Each row is a point. Two turns around zero, p and q, are shown by what they do to some points. Where does a point land after both, in the order given? Backwards means that the second turn is done in reverse. Each puzzle has new turns, and all numbers are rounded.
In the rows, 128 means zero.

Turn p:
[101 143 108] -> [107 153 112]
[135  97 144] -> [124  97 146]
[166 126 119] -> [158 109 112]
[ 90 151 121] -> [103 166 126]
[149 122 148] -> [148 114 144]
Turn q:
[155 108  98] -> [157 110  99]
[ 91 107 146] -> [ 91 105 144]
[142 160 130] -> [140 161 131]
[ 91 126 115] -> [ 92 124 113]
[143 152 136] -> [141 153 137]
[146 115 142] -> [146 116 143]
Where do these land?
q, then p backwards: [128  83 136] -> [149  88 135]
p, then q: [129 105 107] -> [116 106 109]
q, then p backwards: [106 172 137] -> [ 86 154 131]
p, then q: [141 111 128] -> [133 107 128]
p, then q backwards: [129 175 140] -> [155 168 132]
q, then p backwards: [134 123 119] -> [138 128 121]

Turn p:
[179 102 110 129 128 103] -> [164  92 117 140 155 104]
[ 82  94 114 107 125 153] -> [ 87 104 114  92 115 152]
[103 121 114 148 133 164] -> [104 123 114 138 116 167]
[139 130 135 134 104 118] -> [142 121 139 136 112 114]
[129 113 145 136 143 100] -> [122 120 154 132 153 116]
[109 134 173 109 144 140] -> [122 155 161  97 132 147]
[134 153 119 111 114 143] -> [142 147 108 119 108 126]
[149 177 115 150 133 104] -> [142 163 117 170 133 100]
Turn q:
[141 138 110 120 150 131] -> [141 143 109 117 144 126]
[127 148 126 128 136 149] -> [135 146 116 129 124 148]
[115 122 114 120 151 115] -> [112 136 118 127 153 117]
[142 125 109 126 117 123] -> [139 120 115 123 122 111]
[143 129 153 112 136 126] -> [133 130 149 104 133 137]
[138 151 127 146 142 115] -> [147 153 136 139 136 120]
[132  61 132 144 152 138] -> [127  73 129 139 175 140]
[ 86 150 152 127  39 127] -> [ 90 122 150 146  36 125]
Where do these land?
q, then p backwards: [118 149 156 121 139 142] -> [112 138 152 131 141 152]
p, then q: [118 105 132 147 155 112] -> [112 128 138 144 159 148]
p, then q backwards: [136 104 140 144 119 104] -> [134 101 142 145 119 109]
q, then p: [154 164 149 105 150 152] -> [165 164 107 102 118 141]
p, then q backwards: [142 108 127 170 145 116] -> [116  99 137 168 142 128]
q, then p: [128 126 118 126 141 119] -> [122 135 123 130 142 122]
p, then q: [102 124  97 129  84 142] -> [106  96 108 142  93 105]
q, then p: [152 141 142  79 135 162] -> [149 140  95  77 114 138]
p, then q: [101 131  90 131  84 104] -> [ 98 108 127 153 107  80]

Turn p:
[166  91 113 122 151 116 136 146] -> [162  90 119 111 147 103 133 141]
[122 139 126 141  99 110 108 103] -> [120 140 129 144 103 119 109  96]
[128  93  84 132 145 116 114 144] -> [127  96  89 121 139  99 109 142]
[120 136 133 105 138 122 118 118] -> [112 137 137 110 140 125 125 116]
[126 116 160 121 135 180 130 125] -> [127 114 152 124 141 181 125 142]
[126 116 147 157 160 143 157 121] -> [128 107 139 162 155 143 154 139]
[139 189 120 158 120 115 131 126] -> [147 185 116 159 125 119 137 113]
[132 120 124 127 129  99 119 164] -> [135 129 129 120 123  90 119 154]
[ 93 152 142  90  75 151 138 105] -> [ 93 154 139 101  80 171 138 108]
Turn q:
[118 160 135  93 141 111 124 133] -> [102 152 132  94 130 108 131 136]
[167 113 139 119  94 121 116 140] -> [158 104 133 118  90 113 124 138]
[ 75 124 138 161 147 170 181 133] -> [100 137 141 162 158 192 169 122]
[136 158 133 114 127 134  94 113] -> [129 154 134 105 115 119  99 112]
[104 131 137 139 180 156 179 106] -> [120 146 140 132 187 163 169 107]
[147 144 121 144 121 100 115 136] -> [142 144 121 142 115  98 120 142]
[125  96 138 134 119 113 109 123] -> [126  96 140 142 124 113 112 123]
[137 131 104 115 101 113 122 114] -> [129 122  96 121 107 109 123 117]
[143  94 106 133 122 135 112 153] -> [147  97 114 135 127 137 105 154]
Where do these land?
p, then q: [149 148 140 171 186 167 143  59] -> [173 153 145 157 203 166 132  84]
p, then q: [129 102  90 114 115 131 132 123] -> [124  96  92 119 128 128 120 125]
p, then q: [104  76 133 124 127 113 135 111] -> [102  76 137 148 134 128 131 121]
q, then p backwards: [128 145 118 102 104 114 133 125] -> [116 129 103 109 109 112 137 133]
q, then p backwards: [146 105 129 130 130 131 145 140] -> [147 110 131 133 136 138 147 137]
q, then p backwards: [140 103 109  98 130 131  91 159] -> [129  88 115 113 127 143  96 162]
q, then p: [132 155 137 161 109 116 107 150] -> [144 162 137 153  99 120 111 136]
p, then q: [139 154 119 132 170 134 118 127] -> [138 160 127 121 167 122 121 134]
p, then q backwards: [119 134 167 117  96 118 139 111] -> [118 142 176 128 105 138 130 123]
q, then p: [131 156 121 141 140 113 133 149] -> [136 161 122 135 130 115 137 146]
q, then p: [ 90 130 145 116 100 140 132 154] -> [ 98 127 133 130  95 156 127 154]

Turn p:
[148 129 139 138 119 125 137 138 121 123 130] -> [140 128 134 133 112 136 137 145 123 127 120]
[133 134 129 124 138 121 139 112 116 154 147] -> [140 129 122 141 134 134 137 121 121 157 147]
[142 128 139 122 107 115 139 140 165 148  99] -> [135 118 140 103 110 110 116 160 158 140 136]
[111 152 112 147 120 135 110 147 118  92 123] -> [113 156 108 137 126 127 116 132 122  90 104]
[128 113 139 114 144 117 112 139 110 121 135] -> [136 117 139 128 147 128 122 126  99 127 116]
[126 130 116 106 144 129 112 132 111 129 115] -> [127 122 114 120 137 117 114 112 111 137 111]
[132 104 136 131 101 116 125 132 128 126 109] -> [117 114 153 127 106 116 117 142 124 123 128]
[123 122 154 130 126 148 138 124 107 109 138] -> [122 141 152 132 126 154 142 118 118 127 111]
[134 131 120 119 122 136 125 117 143 129 143] -> [127 128 119 113 126 133 138 122 129 123 147]
[122 128 128 134 128 129 117 128 136 155 124] -> [130 121 124 130 131 132 106 129 139 137 143]
[117 132 116 129 143 124 133 131 143 142 130] -> [127 124 115 131 147 122 126 130 144 134 136]
[137 118 125 153 132 147 144 160 112 114 127] -> [122 116 122 148 122 152 138 145 132 117  94]
[138 140 129 122 149 127 122  81 134 123 140] -> [153 139 126 125 132 121 146  88 129 128 149]
[100 131 111 123 118 124 140 112 147 129 131] -> [101 139 124 126 136 112 135 124 144 129 149]
Turn q:
[120 141 116 142 109 121 115 142 136 154 136] -> [122 126 128 149 126 117 148 138 124 157 141]
[172 118 126 122 121 139  77 120 139 130 137] -> [166 127 135 136 124 116  82 137 120 150 152]
[110 112 121 134 134 139 138 131 121 112 138] -> [118 118 120 127 131 148 131 128 109 113 123]
[130 144 131 130 138  83 110 137 121 114 117] -> [111 141 129 151 129  94 113 141 143 113 116]
[128 141 130 111 137 138 120 120 134 161 135] -> [132 136 129 118 152 126 130 117 138 156 142]
[123 125 125 142 130 122 125 117 127 116 101] -> [123 133 122 139 109 128 119 114 131 124 107]
[119 125 141 104 113 139 136 127 139 116 116] -> [119 115 121 104 111 135 124 123 145 123 138]
[114 134 116 126 131 125 142 124 114 122 131] -> [116 138 116 123 132 128 140 125 118 116 123]
[113  97 128 142 137 143 141 138 110 143 131] -> [119 108 145 124 138 143 140 115  99 130 113]
[144 119 126 114 133 121 153 129 114 118 132] -> [138 128 130 105 133 119 134 133 122 104 118]
[155 145 125 128 139 133 136 139 154 117 126] -> [150 136 124 124 127 138 124 157 150 131 117]
[115 146 145 139 105 142 123 124 123 123 128] -> [115 140 137 135 106 142 135 122 132 129 151]
[121 118 134 131 137 121 148 115 132 138 139] -> [135 119 128 129 145 132 145 112 132 117 124]
Where do these land?
q, then p: [121 112 136 133 131 118 138 106 117 125 131] -> [131 133 139 135 121 118 145 106 126 117 125]
p, then q backwards: [135 122 130 114 120 143 128 135 138 119 147] -> [120 126 129 119 125 146 150 136 122 123 138]
p, then q: [133 118 141 112 132 121 117 137 136 126 116] -> [125 119 139 117 132 113 108 126 135 124 127]
q, then p backwards: [127 140 141 119 136 132 123 103 141 129 135] -> [118 142 130 138 141 138 121 113 144 139 133]
p, then q backwards: [139 132 138 138 134 127 124 137 115 137 137] -> [138 123 120 144 133 140 123 127 137 124 136]
p, then q: [138 122  31 124 124 133 120 133 132 125 123] -> [118 101  58 145 122 106 143 127  80 113 107]
p, then q: [134 127 140 139 128 125 118 130 152 119 137] -> [137 125 130 122 129 138 115 148 136 112 134]
q, then p backwards: [107 124 129 135 133 133 121 137 137 154 141] -> [116 110 126 122 141 129 145 125 119 146 144]
q, then p: [137 144 123 115 139 124 133 134 123 121 139] -> [136 135 114 119 143 123 130 137 124 126 115]
p, then q: [129 143 136 122 100 105 142 128 117 123 137] -> [111 142 145 127 126 115 154 145 129 126 139]
q, then p: [118 131 136 135 125 140 110 115 116 132 126] -> [129 144 130 136 126 141 122 113 124 129 143]
p, then q: [109 125 138 139 134 131 134 137 126 118 112] -> [117 128 132 140 120 137 119 124 149 133 117]
q, then p backwards: [138 123 143 139 128 133 157 132 116 136  84] -> [141 122 150 119 124 150 143 120 121 100  95]

Turn p:
[156 142 123 138 146 162 122 139 134 111 107  98 101 121] -> [143 129 135 131 149 171 123 124 126 109 104  97 106 114]
[ 89 127 111 142 102 132 132 118 133 127 133 149 150 108] -> [ 95 143 114 134  97 131 118 129 144 129 143 155 144 117]
[126 126 111 123 110 133 128 138 131 152  88 117 126  87] -> [125 130 124 121  95 141 108 137 131 152  94 122 120  94]
[147 137 156 134 141 132 141 150 116 115 144 149 127 126] -> [147 132 148 141 149 125 147 146 112 108 131 146 135 121]
[136 147 127 132 145  93 110 139 112 124 134 127 110 129] -> [136 121 121 145 152  96 110 130 113 118 126 122 110 123]
[137 112 143 133 137 107 117 138 128 117 114 144 143 135] -> [138 114 134 136 136 112 119 131 127 122 109 139 154 141]
[124  78 134 120 138 149 140 126 114 115 162 153 117 145] -> [122  86 134 111 133 142 160 121 111 114 156 156 143 141]
[ 99 128 141 133 133 102 118 139 121 163 119  96 145 124] -> [105 126 142 133 128  98 110 137 129 165 129  98 141 116]
[113 124 125 106 115 132  90 126 138 149 123 108 137 101] -> [125 127 143  99 103 121  90 121 141 140 132 113 126 110]
[141 138 107 125 140 145 128 123  94 126 103 110 161 142] -> [128 155 108 114 141 146 118 118  94 138 113 107 153 132]
[124 148 144 122 146 148 143 137 146 128 128 140  90 163] -> [123 127 141 124 160 144 150 155 137 121 128 131  92 155]
[144 126  91 134 112 116 130 149 123  99 146 106 149 135] -> [138 130  89 135 113 122 132 127 119  94 136  97 150 124]
[127 141 140 118 134 112 143  98 136 103 136 125 116 136] -> [124 141 131 132 139 111 151 100 139 116 125 133 110 142]
[104 125 136 160 101 140 125  99 131 128 160 140 106 139] -> [108 124 137 157 112 143 131 114 137 127 173 146 110 147]
[136 140  99 134 136 123 140 127 162 154 122 128 143 112] -> [142 139  97 126 129 133 125 139 164 151 123 125 129 108]
[144 109 160  95 112 122 141 101 129 138 127 160 127 144] -> [150 125 149 109 113 114 154 118 123 146 123 164 125 162]
Turn q:
[127 125 107 136 148 103 125 122 110 145 155  96 118 126] -> [119 146 104 149 156 107 121 124 115 150 134 103 126 120]
[ 97 130 121 146 101 130 115 149 113 148 148 103 146  99] -> [ 88 143 131 146 103 121 121 143 103 144 144 118 159 113]
[106 109 125 142 152 113 127 121 135  97 156 139 124 111] -> [104 117 113 136 140 110 128 108 141 109 144 136 115  92]
[154 109 117 113  97 148 146 106 138 137 119 132  93 137] -> [155 112 118 121 105 161 148 120 138 156 121 109 104 137]
[123 118 152 125 139 154 119  98 103 128 127 131 122 106] -> [126 109 145 112 142 151 111 110 106 143 133 135 125 102]
[112 127 109 154 147 151 116 155 115 149 155 125 120 143] -> [ 93 125 114 162 153 145 127 139 126 135 150 129 142 146]
[149 118 155 103 153 161 150 139 101 103 111 131 107 141] -> [140  98 149 101 165 158 149 144 113 110 122 121 102 132]
[130 107 116 125 105 115 106 115 131 145 108 111 124 145] -> [134 115 117 131 105 118 109 117 125 146 111 103 131 151]
[106 140 111  99 118 115 133 112 128 102 146 125 151 138] -> [121 151 104  95 117 112 137 106 119 106 143 124 131 130]
[150 126 109 135 128 119 116 104 154 115  99 106 152 135] -> [164 129 114 134 117 120 112 109 136 107 100 110 152 128]
[148 108 160 138 128 144 142 113 123 121 111 142 142 153] -> [158  92 155 128 132 132 143 110 118 119 126 140 128 141]
[145 162 139 139 126 108 121 147 146 151 106 117 142 106] -> [144 161 153 142 120 114 111 158 139 133 106 135 148 124]
[145 146 122 145 117 108 133 128 111 133 110 138  96 121] -> [142 140 123 148 121 132 121 146 117 142 107 141  93 127]
[108 136 145 135 136 140 145 140 156 129 119 146 120 136] -> [111 130 152 131 128 140 145 122 156 118 118 147 125 137]
[107 131 110  99 129 133 145 148 141 131 133 157 148 115] -> [108 134 112  96 120 126 153 143 148 126 132 152 147 126]
[141 157 149 116 124 107 109 151 144 114 146 150 141 137] -> [140 147 142 118 123 106 114 148 148 103 158 146 120 142]
Where do these land?
p, then q: [112  89 113 131 116 141 142 114 118 118 135 114 133 129] -> [116 120 118 115 108 134 151  98 109 137 136 122 145 122]
q, then p: [108 120 139 142 125 120 135 121 138 106 141 149 124 110] -> [116 122 133 138 110 122 133 115 144 119 132 158 115 115]
p, then q: [150 120 127 136 128 118 136 142 147 123 138 122 149 111] -> [154 131 127 136 116 118 137 137 136 118 125 123 148 106]
p, then q: [149 117 104 144 134 126 111 126 130 127 112 118 133 105] -> [145 115 113 132 118 143 102 128 126 132 117 119 150 111]
q, then p: [122 145  85 131 110 154 135 149  88 124 117 115 137 141] -> [101 146 100 122 127 153 130 149  81 115 132 114 144 132]
q, then p backwards: [128 135 131 121 147 117 137 111 127 189 129 112  74 112] -> [122 157 140 140 154 128 141 100 136 184  88 108 122 128]
p, then q: [122 127 135 134 117 143  83 157 129 168 123 132 120 122] -> [113 105 149 131 123 127  93 161 136 140 157 110 135 138]
p, then q backwards: [134 139 137  31 151 117 136 124 129 108 128 127 147 135] -> [115 140 143  52 144  90 161 117 126 110 107 126 161 139]
q, then p: [114 125 144 142 107 113 107 119 105 128 141 120 147 124] -> [123 128 136 143 115 101 110 113 103 131 151 134 132 129]
q, then p: [102 140 132 132 136 113 130 129 143 111 130 114 133 142] -> [107 145 129 139 136 113 128 110 140 114 120 126 120 140]
p, then q: [139 122 121 143 109 117 138 123 138 117 110 146 154 130] -> [147 130 117 140 103 129 132 127 127 114 118 148 148 145]
p, then q backwards: [127 144 132 141 117 151 131 113 141 132 143 128  94 145] -> [134 140 138 133 119 142 133 134 130 121 148 140  90 150]
p, then q: [158 131 136 137 151 125 118 126 122 135 138 195 147 156] -> [157 106 106 133 164 117 129 147 142 115 152 174 134 157]
q, then p: [138 130 134 131 134 129 137 148 131 123 111 111  86 131] -> [118 113 147 140 140 150 132 142 131 125 107 104 110 125]
q, then p: [115 137 152 125 137 138 144 118 134 111 123 117 142 126] -> [123 148 151 123 134 122 143 107 126 120 115 139 131 125]
